Each row is a point. Each copy is the shape, with its points in the same order, turned, moved and blurred by noise. Is it also mirrored, or only turned?

Shape (8 x 3):
[[ 47 -60 -16]
 [ -2  36 -13]
 [ 13 -42  58]
 [ -7  -3   5]
 [  3 -75  -2]
 [  1  45 -42]
 [-44  45  30]
 [-12  29 -37]]
Copy 1 (8 x 3):
[[ 66  33 -53]
 [-12  47  33]
 [ 49 -42 -13]
 [  2  12   5]
 [ 27  -2 -65]
 [-15  77  27]
 [-42  -7  48]
 [-19  60  10]]
Copy 1 is: only turned
Copy 2 (8 x 3):
[[ 28   2  71]
 [-29   1 -21]
 [ 58  44   9]
 [ 13   1  -7]
 [ 64 -16  38]
 [-50 -20 -11]
 [  0  11 -69]
 [-33 -27 -12]]
Copy 2 is: mirrored
Copy 3 (8 x 3):
[[-19 -62  14]
 [ 53  15  -8]
 [-44  15  12]
 [ 17   6 -17]
 [-47 -37 -22]
 [ 81  -3 -24]
 [ 32  71 -25]
 [ 57  -2 -36]]
Copy 3 is: only turned
Copy 4 (8 x 3):
[[-55 -57 -18]
 [-18  40  13]
 [ 19 -60  19]
 [ -2   1  -3]
 [-12 -57 -43]
 [-42  57   2]
 [ 43  44  22]
 [-27  47 -12]]
Copy 4 is: mirrored

Shape (9 x 4):
[[ 66 -61  37 -47]
 [-41  26 -40  11]
 [ 42 -44 -39   2]
 [ -7   9 -16  40]
 [ 13 -28  13   9]
 [ 47 -20  37  30]
 [-33   5  35 -69]
 [ 15  22 -28 -45]
 [-32  21 -28  36]]
Copy 1 (9 x 4):
[[ 21  13  87 -71]
 [-10 -13 -25  51]
 [ 13  39  58  14]
 [-12  36 -19  30]
 [ 14  26   6 -20]
 [ -6  54   8 -49]
 [ -1 -72  17 -32]
 [-35 -31  35  28]
 [ -7  18 -39  48]]
Copy 1 is: mirrored
Copy 2 (9 x 4):
[[-21 -98  71  -5]
 [ 17  35 -28  -6]
 [-56 -19  31  -6]
 [-14   2 -26  28]
 [-11 -47   2  10]
 [-26 -65   7  51]
 [ 74 -43  24 -30]
 [ 20  12  50  -2]
 [  3  21 -41  15]]
Copy 2 is: mirrored
Copy 3 (9 x 4):
[[-65 -36  34 -97]
 [ 17  18 -43  18]
 [-71 -20 -33 -28]
 [-27  23 -12  26]
 [-39 -12  19 -16]
 [-69  14  43 -20]
 [ 45  -5  17 -70]
 [ -9  25 -35 -57]
 [ -7  26 -23  36]]
Copy 3 is: mirrored

Shape (9 x 6):
[[ -4  59 -32 -52  -7  29]
 [ 95  -3  16 -14   0  48]
 [ 93  -6 -12  40  52 -25]
 [ -7 -25 -35  38  -6  27]
 [-23  -5  17  24 -32  69]
 [ 25   1  23 -32 -45   7]
 [ -1  59 -12   2 -34   6]
 [-26  -3  33  55  64 -44]
 [-33  35 -27  20 -12   0]]
Copy 1 (9 x 6):
[[ 31  28 -43  71 -24 -10]
 [-64 -30 -13  14 -64 -37]
 [-44 -88  34  31 -36  34]
 [-19 -18 -29  -4  38  26]
 [-24  38 -54 -33   5  12]
 [ 13   5  -4 -10 -28 -45]
 [ 47   2 -43  17 -30  13]
 [ -3   1  64  -5   0  95]
 [ 41   7 -29  17  13  42]]
Copy 1 is: mirrored
Copy 2 (9 x 6):
[[  4  47  36  13 -47 -56]
 [ 31  32  65   4  63   7]
 [  0   5   9 -55  91 -29]
 [ 13  -2 -18 -36 -17  27]
 [  2  29  -5  22 -30  54]
 [-28  14  74  -1 -14  15]
 [-34  65  19 -17 -31 -20]
 [-75 -44 -51  -9  36 -16]
 [-31  28 -16 -23 -47 -18]]
Copy 2 is: mirrored
Copy 3 (9 x 6):
[[-42   0  72 -39  -6 -24]
 [ 32  11  37  20 -25  62]
 [ 33 -12  -3   5  55  89]
 [ -2 -44 -42 -12 -15  -3]
 [-31 -42   2  33 -61 -18]
 [-25  46  31  28 -12 -16]
 [-71  -4  47  -7   6  -2]
 [-10 -77  -6  49  79 -13]
 [-56 -30   8 -13  15 -34]]
Copy 3 is: only turned

Shape (11 x 8):
[[ 20   6  40  -4  51 -20 -18   4]
 [  4 -23  12  32 -24 -26   5   3]
 [-13  51 -45 -37 -33 -17 -17   7]
 [ 34 -30  28  26  -6   0   7  63]
 [-28   6   6 -16  40  12   4  35]
 [ 13  25 -81  32   6  26  28  -4]
 [-22 -51 -30  41   3   4 -56 -32]
 [ 38 -11 -27 -18 -40 -14   4   6]
 [-36   3  48   2  19  21  15  14]
 [  8 -43  -9 -45   8  10  22  41]
 [-17  36  22  13  11  92  38  -9]]
Copy 1 (11 x 8):
[[ -7   0 -20   6 -20   4 -42  19]
 [ 11 -31  23  44  10 -12   2  44]
 [-10 -36 -35  -7  12 -31  74 -13]
 [-19  30  44  21  14  23   4  50]
 [ -8   3   2 -13  19  -1 -15 -27]
 [ 36 -43 -32   9  57  63  50   3]
 [ 83 -60  34  -4 -15   5   3  22]
 [ 20  -5 -11  36  14 -12  59  38]
 [-17 -10  24  27  -5   3 -28 -37]
 [ 28  51  12   4  30 -17  17  -5]
 [  1 -17  12  53   2  69   8 -78]]
Copy 1 is: only turned
Copy 2 (11 x 8):
[[-13  23  33 -52  16 -32   4  14]
 [-10 -38   0 -31   2  20   3 -17]
 [ 11  38 -10  -1 -79  21  25 -15]
 [ -2 -52  58 -34   7  15  38  17]
 [ -9   9  24   2 -21 -21   9  54]
 [-27  26 -17 -13 -30  93  18  45]
 [ 39  -9 -14 -31   9  43 -67  18]
 [ 25  -3  -9 -25 -17  39  50 -19]
 [-29  -8  29  24  10 -27  -5  21]
 [ 34 -16   5   0   0  -5  58  46]
 [-49  34  42  66  24  34   5  31]]
Copy 2 is: mirrored
Copy 3 (11 x 8):
[[ -2   4 -32   4  21 -30 -44  59]
 [  6  27  20  23  16   7  -4   4]
 [-54  14 -48 -47  22  26  19 -19]
 [ 43  38  26 -24  -1   0 -44  21]
 [-29 -22   8 -46  21 -11 -40  35]
 [  9 -53 -21 -23  23  12  -9 -65]
 [-39   5  21  36   3 -63 -11 -37]
 [ 14  23 -21 -20 -12  10  30 -13]
 [-35 -16  24  -7   4  17 -53  50]
 [ 11  -6  22 -60 -16 -18  12  34]
 [-31 -66   3 -11 -37  48 -73   6]]
Copy 3 is: mirrored
Copy 4 (11 x 8):
[[  2 -13 -32  33  54  24 -31   8]
 [ 30  25  28  16  -5   6 -17  14]
 [ -8  13 -42 -52 -34 -25   9 -40]
 [ -4  16   7  32   2  -3  -1  77]
 [-18 -32 -44  32 -21  25   1   3]
 [  7 -21   8 -64 -52  48 -31  13]
 [-22  33  52  23 -16  30 -70 -28]
 [ -9  10  25 -36   2 -23  13  11]
 [  5   6 -23  51   4  55  23  -1]
 [-35 -41  17  19   3  -6  29  19]
 [-12  12 -20   6 -23 121  33  16]]
Copy 4 is: only turned

Shape (13 x 9):
[[-60 -21 -40 -29 -40  41  -2 -19  12]
 [ -9  22 -37 -19  26 -10   8 -37 -70]
 [ -4 -16 -40  23   9 -40 -44 -53  22]
 [ 12   5  54  21 -30 -32 -32  11 -13]
 [-44  29  35 -11  59  11  -2 -15 -44]
 [-79  49  16  14  29  52 -46 -61  19]
 [-43  -7   7  70 -16 -21  20  10 -78]
 [ 43  16  -8   9  27 -18 -16 -19 -16]
 [  1   9   5  57  -9 -14  36 -23 -12]
 [ 32 -11 -45   8  51 -47  -1  13   2]
 [-11 -18   3 -31  -3  77  -9  -4 -81]
 [ 36  29  88  15  -3 -60  -1   2 -56]
 [-53 -10  29 -33  57  52 -12 -64 -23]]
Copy 1 (13 x 9):
[[-40 -10 -47  24  31  21 -57 -10 -23]
 [-30  -5  14  46 -17  68  44   6   8]
 [-39  30 -51   1 -62   3  12 -20 -35]
 [  3 -28   1 -74 -20 -14  21  -3 -11]
 [-50  11   6  -1   5  24  28  34  64]
 [-70  -6 -52  13 -29   2 -37  79  53]
 [ 35 -16 -54 -25   4  41  44 -27  54]
 [ -7   8  26   8 -48  -8  33  -5 -12]
 [ 44  12 -36   1 -16   3  25   2  -2]
 [ -6  55  29   7 -49  16  15 -48 -12]
 [-39 -72  19  40  47  20   0 -15  34]
 [ 20 -18  35 -86 -16   1  80  21   7]
 [-91   3 -15  45  26  -7  23  44  46]]
Copy 1 is: mirrored
Copy 2 (13 x 9):
[[  8 -72 -14 -45  18  11 -45 -65  19]
 [-19 -17 -28 -30 -55  15 -68  16  59]
 [-15  14  43 -55 -23  14   4 -30  52]
 [  1   9  -8  26 -13  80  31   8   3]
 [ 13   0 -72 -57 -14  36 -27  49  51]
 [ 18 -41 -72 -89  19  12  38 -16  80]
 [  1 -54   7 -35 -47  67  -5  61 -15]
 [-11  23   5  -1 -49   3  -7   4  43]
 [-11 -33  20  -9 -13  10  16  49   8]
 [ 29  36  52 -19 -47 -12 -35   8  35]
 [ -1 -48 -92  -9 -58  26 -50 -14  -2]
 [-26  37 -31  55 -32  80  29  55  27]
 [-14  -7 -93 -86  10   3 -27 -10  30]]
Copy 2 is: mirrored
Copy 3 (13 x 9):
[[-21  20  30 -18  -3 -57  20 -20 -51]
 [ 48 -54  -7 -13 -23 -21 -40 -44  -2]
 [  0 -13 -27   2  14 -82  16  18  37]
 [  9  -2 -62  38  33 -15 -53  38 -28]
 [ 64 -41  20  42  -6  11 -29   6 -30]
 [ 52  15  64  72 -33 -55  -5  37 -30]
 [-45 -89 -21  33   3  -6 -53   6 -41]
 [ 19 -16 -32   2   1  -8 -22   9  43]
 [-35 -40 -44  18 -39  -9 -23  18  -5]
 [  5 -33 -29 -41  32  13  14  19  45]
 [  6  14  24  31  -9   5 -59 -87 -36]
 [ 46 -42 -99  52  36  17 -77  24 -22]
 [ 63   1  36  63 -15 -18  14 -43 -29]]
Copy 3 is: mirrored

Shape (12 x 9):
[[-34  51 -14 -32  53  21 -17 -27 -28]
 [-23  -5   6  37 -35  11   1  12 -29]
 [-20  17  20 -27  41 102   3 -25  32]
 [-48   5 -51  10 -36   6  28  10 -39]
 [ 65 -32   2  -9 -52 -34  81 -13  32]
 [  1  -9 -32  41 -50   5   6 -32   8]
 [ -5  20 -44  55   2   3  38  17   1]
 [ 49 -59 -10 -17 -35  -7  51 -16 100]
 [ -3 -15 -20  -4   5  17 -26  20 -24]
 [-37   4  45  -2  36  50   1 -25  90]
 [-14 -74  30   9  40  39  19 -42  50]
 [-35   0  21 -31  38  40   6 -12  47]]
Copy 1 (12 x 9):
[[ 13  60  29  10 -11   6 -39   9 -88]
 [ 11 -13 -48  23  43   7  13  25  -3]
 [ 71  15  53 -17 -40 -21 -16  34 -21]
 [  0  23 -35  37  59  44 -41  54  -8]
 [-11 -80  35  -2  59  45 -21 -38  57]
 [ 10   3 -38   6  51   9 -28  -9  34]
 [ 39  29   2  48  70  36   5   0   3]
 [-19 -37  71 -21  46  -5 -22 -19  97]
 [-10  24 -14  -7   3  17  22  36 -17]
 [ 34  -4  75  19 -11 -73  -8  10  -9]
 [ 21 -18  51 -58  39 -69  -4  18   5]
 [ 16   4  66   8 -11 -36 -15  25 -23]]
Copy 1 is: only turned
Copy 2 (12 x 9):
[[ 21  81 -25   5  12   4  34 -40   6]
 [ 15  -5  26 -20   3 -50 -10   6  -6]
 [-28  49  23  31 -63  20  82 -16  -1]
 [ 24 -29  21 -16  23 -21 -11 -52  17]
 [ -6 -51  75  43  69  40 -13  38 -53]
 [ 49 -38  32 -12   9  -5  16   8 -40]
 [ 58   4  50   6  -9   7 -37 -20  -6]
 [-24 -64  46  37  14  83  13  46 -72]
 [ 16   2 -18   0   2  -7   1  19  27]
 [-44  47  13  14 -72  33  38   2 -66]
 [-49  22  40 -39 -37  62  35  39 -34]
 [-44  40   0  14 -40  33  29 -14 -24]]
Copy 2 is: mirrored
Copy 3 (12 x 9):
[[  10  -19  -39   -9   36  -48    3  -10  -69]
 [  -2   11  -20  -36   -3    1   -7  -63   41]
 [ -89  -47  -62  -13   30    6  -40  -25  -52]
 [  37   32  -18  -33   13   -5  -46  -73   16]
 [ -40   17   89  -32   37   18  -75    2   63]
 [   5  -24   20  -65  -19   -4  -61  -53   25]
 [  26  -31    9   -5   45   17  -34  -78   27]
 [ -57  -29   65  -12   -2   67 -105   26   39]
 [   8  -11  -44  -21    8   -5  -23  -11   29]
 [ -88  -49  -17   18  -14   35  -23  -24  -57]
 [ -90  -51  -13   39  -37   -8  -62  -10   10]
 [ -54  -17  -25    6    5   22  -39   -6  -43]]
Copy 3 is: only turned
Copy 4 (12 x 9):
[[   2  -19   68   35   18  -17   30   17  -39]
 [  58    4  -15   26   -6   11    4  -13   24]
 [ -14  -26   52  -22  -70   -7    7   -8  -56]
 [  68  -44  -30   46   15   12   41    0   -9]
 [  10  -13 -103  -14   11   33  -58   63  -14]
 [  20  -27  -35   47  -16   55  -10    4   17]
 [  26   15  -45   59   -8   31   29   -1  -37]
 [ -39  -43  -93  -36   -9   53  -67    8  -31]
 [  14   -2    5   -4   19   16   36  -12    9]
 [ -29  -17   28   -1  -51   -2  -60  -47  -61]
 [  10  -14   18  -42  -23   66  -57  -31  -54]
 [ -11  -29   28  -14  -19  -10  -21  -25  -58]]
Copy 4 is: only turned
